Each point is reached from the start by the listed moves, each made 0, 1 or 2 times, or once backwards (-1), plus a little noise. Is the number of moves made odd or even? Then give how often each move was made.

Moves:
(1): [ 37   2 -15 -31 -46   4]
(2): [ 15  29 -30  15  13   1]
(3): [ 27  29  41  25 -16  -3]
Start: [-12 -37 -19   2  17 -31]
Points:
[ 78  53 -53  28 -22 -30] => even (1, 2, 1)
[ 95  52  19  34 -48 -32] => even (1, 1, 2)
[ 31 -56 -91 -86 -58 -19] => odd (2, 0, -1)

Moves:
(1): [ 21   1  13 -12  -5  -5   6  -4  -7   2]
(2): [ 6 11 -8 -4 11  2 -2  1 -2 -3]
(3): [-8  7 11 -3  4  2  0  8  1 -7]
(4): [ 3 10  5 16  3  5  9 -6 -3  1]
(5): [  9 -11   3   5  22  -3   7  25   5  15]
(6): [ 0 -3 -9 -6 -3 18  9  7  3  2]
(7): [  2  -1  -1  -2   3 -12  22  -3  -4   4]
(8): [  7   3 -15  10 -15 -11  -5  21   4  -6]
Start: [ -5  -5   3  -3  -3   3   5 -19   9  -3]
Points:
[  0  25 -18  36 -54 -14 -35 -12   8 -33] => even (0, 0, 0, 1, -1, -1, -1, 2)
[ 36  10 -10 -23  12  -9  29 -30  -9   1] => odd (1, 2, -1, 0, 0, 0, 1, 0)
[ 36 -23 -48 -10  37  13 -12  66  27  19] => odd (0, 2, -1, -1, 2, 1, -1, 1)
[ 67 -38  24  -2  22 -18  95  10  -1  51] => even (2, -1, -1, 1, 2, 1, 2, 0)

Moves:
(1): [ 16  -4 -10  -1  -8  19  -4   6  -3  -5  -4   4  -7 -11   2  -1]
(2): [  3  17   5  12  -8   2  12  -4   5  -9   3  -4  -7 -24 -10   3]
(3): [ 18  -2  24  -9   9  -8 -24  11  23  -1   5  -7  -2  13  -7  16]
(4): [-18 -16   4  15  -2   4   1   2  20  -1  -3 -16   0  -6  -9  -2]
(5): [ 1 -1 -6  0 26  0  7  9 -4 -5  8 -6  5 -5  4 -5]
(6): [-12   8  13 -17  -7  14   5   7  -7  -3   1  -5   0   6  -9  15]
(7): [ 6 -6  9  3  5  6  6 10 -7 -3 -3  7  3  1 -7 -3]
(8): [ 0 -2 -6 -5  0  3  3  6 -2 18 -5 -6  0 -1 -6  9]
(9): [ -3   0   4 -15   7   0   9   6  11  -4   6  -2 -16  -4  -8 -13]
(10): [  1 -10   8   0   6   8   4 -16  12  14   8   5  -1  -3   8  -1]
(11): [11 10  5 -2 -1  3  7 -5  2  6  4 -3  7 12 -2 -8]
(12): [-6  8 -1 13  5 12 -6 12 -8 -4 28 17  2  3  3  5]
(13): [  3  12   1  -7  -4   2 -10   0  12  10  -7  16  24  -6 -18 -14]
(14): [ -8  13  -4   0  21   4  -9   1   9  -1 -14  17 -11   6   4   8]
Start: [ -5 -18  -8   8   4   4   2  -9   2  -1  -3  -2   6  11   9  20]
Points:
[-74 -45  35  -8  69  95 -10  47  81  14  49   3 -84   8 -16  94] => even (1, 0, 1, 2, 0, 2, 0, 2, 2, 2, -1, 2, -1, 2)
[-27 -27 -75  16  -4  37 -30 -21   9  65 -19  64  10  -2  27  18] => odd (1, -1, -1, 0, -1, -1, -1, 2, 0, 1, -1, 1, 1, 1)
[-63  31 -11   9  66  -6 -17  -6  83   2 -25  27  15 -31 -33   4] => odd (-1, 1, 0, 1, 1, 0, -1, 0, 1, 0, -1, 0, 2, 2)
[-39 -14  64   3  37  90 -16  30  72  59  43  18  27  35 -51  70] => odd (0, 0, 1, 2, 0, 2, 1, 2, 0, 2, 1, 2, 1, 1)
[-70 -38  66 -30  11  28  56 -26  66  -4 -15 -30 -72 -10 -23  47] => odd (-1, 1, 0, 1, -1, 2, 1, 0, 2, 2, -1, -1, -1, 1)
